Each row is a point. The points of each table are mixes of a few directions, plus a little noise. How many directions does each table use, and how many do they share? Where both have some left over, give the other angles between the two spaces (their principal angles), to ten degrees, smallest first.

First (5 x 2):
[[   3  -11]
 [ -10   57]
 [  -6   36]
 [  -4   29]
 [  18 -105]]
Second (6 x 2):
[[  7 -38]
 [ -8  47]
 [ -9  51]
 [-10  60]
 [ 17 -96]
 [  4 -23]]
Directions: first 1, second 1, shared 1

First (6 x 6):
[[-12   5 -45  26  37 -25]
 [ 27  -5 -30 -17  49 -31]
 [  4  -2  88 -35 -27  47]
 [ 18   3 -13  27 -28  -4]
 [ -8   3  26   1   7  14]
 [-30  -5 -25   0 -38  -4]]
Second (6 x 6):
[[  -2   -1    1   -5   -1    0]
 [  17   16    3   64    9    6]
 [ -33  -32   -7 -121  -17  -10]
 [  10   12    2   41    6    4]
 [  -9   -8   -1  -32   -4   -3]
 [  14   14    3   52    8    4]]
Directions: first 4, second 1, shared 1

First (8 x 11):
[[-19 -13  52  39 -16 -15   3 -18  15   0  -1]
 [-27  11  64  69  -1   5  -4 -19  -5 -46  13]
 [ 28 -12 -66 -72   2  -5   4  20   4  45 -11]
 [-18  33  30  57  17  27 -10  -6 -27 -68  21]
 [-39  -8 101  89 -19 -15   0 -34  15 -29   6]
 [ 16 -31 -26 -50 -15 -25  10   5  26  62 -19]
 [ 19  23 -61 -37  23  25  -6  22 -26 -14   7]
 [ 39  -6 -94 -95   9   2   3  31  -4  48 -13]]
Second (9 x 11):
[[ -16    5   31   22  -11  -10    3  -10  -27   36   16]
 [   7   30   15   -8   12    7  -12   -1  -16   38   15]
 [  35  -12  -30  -31   -4  -21  -64   66   55  -60   20]
 [  30   -6  -71  -38   -5  -24  -67   99   11  -47   31]
 [ -20  -12   35   20  -13   20   65  -90  -18   17  -12]
 [ -29  -19  -45   25   11  -13    9   55   10  -27  -62]
 [   5   41   38  -15   30   65   69 -121  -28   57  -15]
 [  -4  -18   -4   -1  -22    2   20  -29  -26   -1   19]
 [  -8   -8   30   25   -3  -26  -27   29   40  -11  -11]]
Directions: first 2, second 5, shared 1; angles 90

First (11 x 18):
[[  56   42   51    9   58  -27   20   -8  -19  -55  -31  -10  -63   -9
   -33   28  -14    9]
 [ -18   -1   17   19    8  -21   13   -4  -44  -31    4    9  -38   13
   -14    1   -1  -16]
 [   5   22    0  -22   46   30  -30   -5   40   46   28  -14   26  -32
   -12  -11   -7  -17]
 [ -19  -18    8   36  -29  -29   32   -1  -52  -39  -15   20  -30   26
    -6   14    3   -6]
 [ -75  -41  -45  -25  -46   19  -35    9   -2   35   50    3   33   20
    40  -55   18  -12]
 [  -2   -5   -4   -8   -9   -3   -4    3   -2   -6    0   -2   -3    7
    10   -8    3    8]
 [  24   36    8   -9   64   38  -22  -10   54   61   20  -13   38  -50
   -32   12  -14  -25]
 [   3  -10  -23  -47  -25    7  -30   12   27   -1    5  -17   10   11
    44  -35   11   35]
 [ -11    7   28   54   22  -15   35  -13  -43  -11   -5   21  -22   -5
   -47   36  -10  -39]
 [  -6    7   19   24   18  -12   16   -7  -29  -16   -1    8  -24    0
   -25   14   -5  -20]
 [  44  -38  -58  -32 -109   12    5   24   70   16  -54   -5   73   19
    74    6   17   83]]
Second (9 x 18):
[[ 23 -29 -34  -4 -16 -12  21   7  26 -20 -19 -13 -26  25   8  52  15  28]
 [ 25  51  39  -1   0  10 -19  13 -35 -42   1  36  45 -21  18 -64 -39   1]
 [-12 -19 -34 -18  16   0  -7   2  17 -17  27 -19 -30  19  -6  15  16   0]
 [-13   3 -22  -1  10  10  -6 -15  17 -30  21 -27   2   2 -45 -11  26  -5]
 [ -4 -25 -21 -16  31  -9   0  14   6  11  21  -2 -50  18  20  44  -6  -7]
 [  2  18  51 -10   6 -16  -6 -27   2  34 -38 -38 -24 -20 -16 -27  21  16]
 [ 40  11  40  74 -77   6  49  37 -52  46 -60 121 110 -25  69  26 -83  -9]
 [-20  11  -1   5  40   9  -9 -18   5  -4  29 -21 -12 -10 -50  -5  14 -28]
 [-41 -22 -17 -28 -10   0 -24 -12  14  21  19 -37 -16  11   1 -32  35   5]]
Directions: first 4, second 6, shared 3; angles 80

First (10 x 32):
[[   2    7  -11   37   16  -23   -3  -16   10   -1  -24    6   11   43
    21  -18   -5    6  -57  -22   60   -1  -29   19  -26   -4   51   -2
    10   20   -6  -20]
 [  41  109  -12  -23   39   -3   44   77  -49  -26  -13  -45  -77   21
    -3  -93  -56  -32  -17  -75   -9  -27   56   24  -10   26   -5   61
    68  -57   33   46]
 [  11   26    2  -25    3   10   14   30  -19   -8    9  -15  -27  -15
   -11  -17  -13  -12   23  -10  -32   -8   29   -3   10    9  -26   17
    13  -25   12   22]
 [ -42 -113   17    8  -47   13  -41  -71   44   27   24   45   71  -39
    -6  102   58   29   42   85  -17   27  -44  -32   21  -23  -15  -62
   -72   49  -30  -38]
 [   8   22  -10   24   17  -18    4   -1    0   -5  -20   -4   -3   35
    15  -28  -12    1  -45  -28   43   -5  -13   18  -20    0   35    8
    18    6   -1   -8]
 [  31   84  -10  -17   31   -3   33   59  -37  -20  -11  -36  -59   18
    -2  -72  -43  -25  -15  -58   -5  -21   42   19   -8   19   -2   48
    53  -42   25   35]
 [ -21  -55    0   33  -12  -12  -26  -51   33   13   -6   28   49   12
    14   42   28   22  -22   29   38   14  -47   -2   -8  -17   31  -35
   -31   42  -22  -36]
 [  -6  -17    6  -10  -11    8   -5   -4    3    3   11    4    6  -18
    -7   18    8    1   23   18  -20    4    3   -9   11   -2  -16   -7
   -12    0   -2    1]
 [ -35  -93    8   27  -30   -1  -38  -70   43   23    6   42   68  -10
     8   77   48   30    4   61   19   23  -55  -17    3  -22   15  -54
   -56   53  -29  -45]
 [  11   30    9  -54   -7   29   20   47  -30   -9   25  -23  -42  -47
   -27  -10  -14  -21   65    1  -77   -7   55  -15   29   13  -64   24
    11  -44   20   41]]
Second (10 x 32):
[[  37   33   18    3   11    8   -8  -11   -2  -12    6    5  -22    3
   -21  -38   22   19  -11   26    4  -13  -26   11   -3   26   -6   -2
     2  -12  -32    6]
 [ -41  -92  -48    3  -38  -22   -8   16   65   95   24   42  -48   -1
    34   46  -26  -32  -15  -12  -10   11  -12  -43   13  -56   -8  -13
   -23   47   -2  -15]
 [  11  -20  -30   17   -7  -21   -8   10   48   63   12   33  -71   24
    17  -24  -13  -11  -50   -9   18  -11  -37  -13   -5  -19    6   -1
     1   25  -29   -7]
 [  27   51   57  -19   14   37   -3  -27  -53  -81   -4  -29   60  -32
   -45   -6   44   35   55   48  -26   -1   13   22    7   48  -23   -5
    -6  -40   -4   14]
 [ -27  -16    0   -8   -6    3    6    3  -14  -13   -6  -14   38  -12
     7   34   -8   -8   27  -10  -11   12   29   -4    5  -10    0    0
    -4   -1   29   -1]
 [-121  -85  -62   -3  -21  -36   36   46   -8   22  -34  -33   78   10
    77  108  -88  -67   16 -111    8   41   97  -21   -2  -81   45   21
    11   34  118  -17]
 [  57   66   42   -2   22   22   -9  -23  -25  -47    3   -6   -5   -5
   -40  -53   42   36    4   44   -1  -18  -27   24   -4   50  -13   -3
     5  -31  -39   12]
 [  23  -18    7   -4  -15   10  -20  -15   30   31   29   31  -40  -16
   -19   -7   29   14    4   49  -19   -8  -38  -16   12    6  -30  -18
   -22    7  -45    0]
 [  59   53   -4   25   25  -12   -6    1   19   15    0   17  -75   40
    -7  -84    5   13  -69   -1   40  -28  -53   19  -20   23   16    9
    22   -3  -49    3]
 [ -23   28   20  -11   15   11   19    1  -59  -72  -29  -48   85  -10
    -1   26   -7    0   39  -23   -3   13   56   21   -4   11   14   14
    13  -25   53    5]]
Directions: first 2, second 3, shared 1; angles 70

First (10 x 32):
[[-11  11 -40   9  -4  10   9 -19   9   6 -17   5 -10  12 -33 -15  37   8
    8  15  14 -18  -1 -42   4   6  -4  26  -8  16   6  -2]
 [  2   6  43   8 -26   9   9  10   7 -13  14   6  25  -4  13   4 -17 -22
    6 -10  -3  -3   8 -24  -8   0 -24  14  27  22  11  15]
 [  9   7  -4   1  -2  -2   5   9   7  -4  -6   3   9  -7 -10 -13  15  -9
   -5  -9  -8 -13  -3 -37  -5   1 -12  -4   3  24   6  -5]
 [ -5  -2  16  -9 -13  -8  -3  -3  -7   9  20   1   0 -10  12   5 -20   4
   21 -14   9   7   6  15  -9   4  -6   2   5  15   1   9]
 [-10  -1 -38  14  20  16   1 -18   3  -1 -27  -2 -18  26 -19   3  26  12
  -16  37   5  -1  -6  11  21  -3  23  14 -17 -42  -6  -7]
 [-20   2   2  22  -9  29   8 -21   5  -8  -9   4  -2  29  -4  14   2  -1
    1  36  15   3   7   8  16  -1   5  40   8 -31   2  14]
 [  8 -28  16 -29  34 -28 -29  10 -29  14  20 -16 -21 -13  43  27 -51  23
   -9 -10 -10  41  -5 121   3  -9  40 -54 -21 -59 -26 -10]
 [ 15   0  34 -11 -11 -14  -1  22  -1  -4  19   1  18 -23  18  -3 -20 -14
    4 -32 -12   0   2 -11 -16   0 -17 -20  14  31   4   2]
 [  9   3  13   2  -1   0   3  12   5  -9  -1   1  12  -4   3  -3   0 -12
  -10  -6 -11  -4  -1 -17  -2  -2  -8  -7   8   8   3  -2]
 [  4   4 -39  -8  13 -11  -1  -3   0  11 -12  -1 -12  -7 -23 -18  28  12
    0  -6   0 -12  -8 -22  -3   4   3 -11 -18  17  -1 -14]]
Second (10 x 32):
[[  -8   20  -18   12  -29   11   19  -11   17    1   -6   12   10    1
   -34  -24   36   -9   20   -4   14  -30    5  -88   -9   11  -32   37
    11   60   19    8]
 [  -3    8   -7    5  -11    4    7   -4    7    0   -3    5    4    0
   -13   -9   14   -3    8   -2    5  -12    2  -34   -4    4  -13   14
     4   23    7    3]
 [   6  -17   15  -10   24   -9  -15    9  -14   -1    5  -10   -8   -1
    27   19  -29    7  -17    3  -11   25   -4   72    8   -9   26  -30
    -9  -49  -16   -6]
 [ -10   27  -24   16  -39   15   25  -14   23    1   -9   16   13    1
   -44  -32   47  -11   27   -6   18  -40    6 -117  -13   14  -43   49
    14   80   25   10]
 [   1   -4    3   -2    5   -2   -3    2   -3    0    1   -2   -2    0
     6    4   -7    2   -4    1   -2    6   -1   16    2   -2    6   -7
    -2  -11   -4   -1]
 [   0    0    0    0    1    0    0    0    0    0    0    0    0    0
     1    0   -1    0    0    0    0    1    0    1    0    0    1   -1
     0   -1    0    0]
 [   3   -7    6   -4   10   -4   -7    4   -6    0    2   -4   -3    0
    12    8  -13    3   -7    2   -5   11   -2   31    3   -4   11  -13
    -4  -21   -7   -3]
 [   4  -10    8   -5   14   -5   -9    5   -8    0    3   -6   -5    0
    16   11  -17    4  -10    2   -7   14   -2   41    4   -5   15  -17
    -5  -28   -9   -4]
 [   2   -5    4   -2    6   -2   -4    2   -4    0    1   -3   -2    0
     7    5   -8    2   -5    1   -3    7   -1   19    2   -2    7   -8
    -2  -13   -4   -2]
 [   5  -14   12   -8   19   -7  -12    7  -11    0    4   -8   -6   -1
    22   16  -24    6  -14    3   -9   20   -3   58    6   -7   21  -24
    -7  -40  -13   -5]]
Directions: first 4, second 1, shared 1
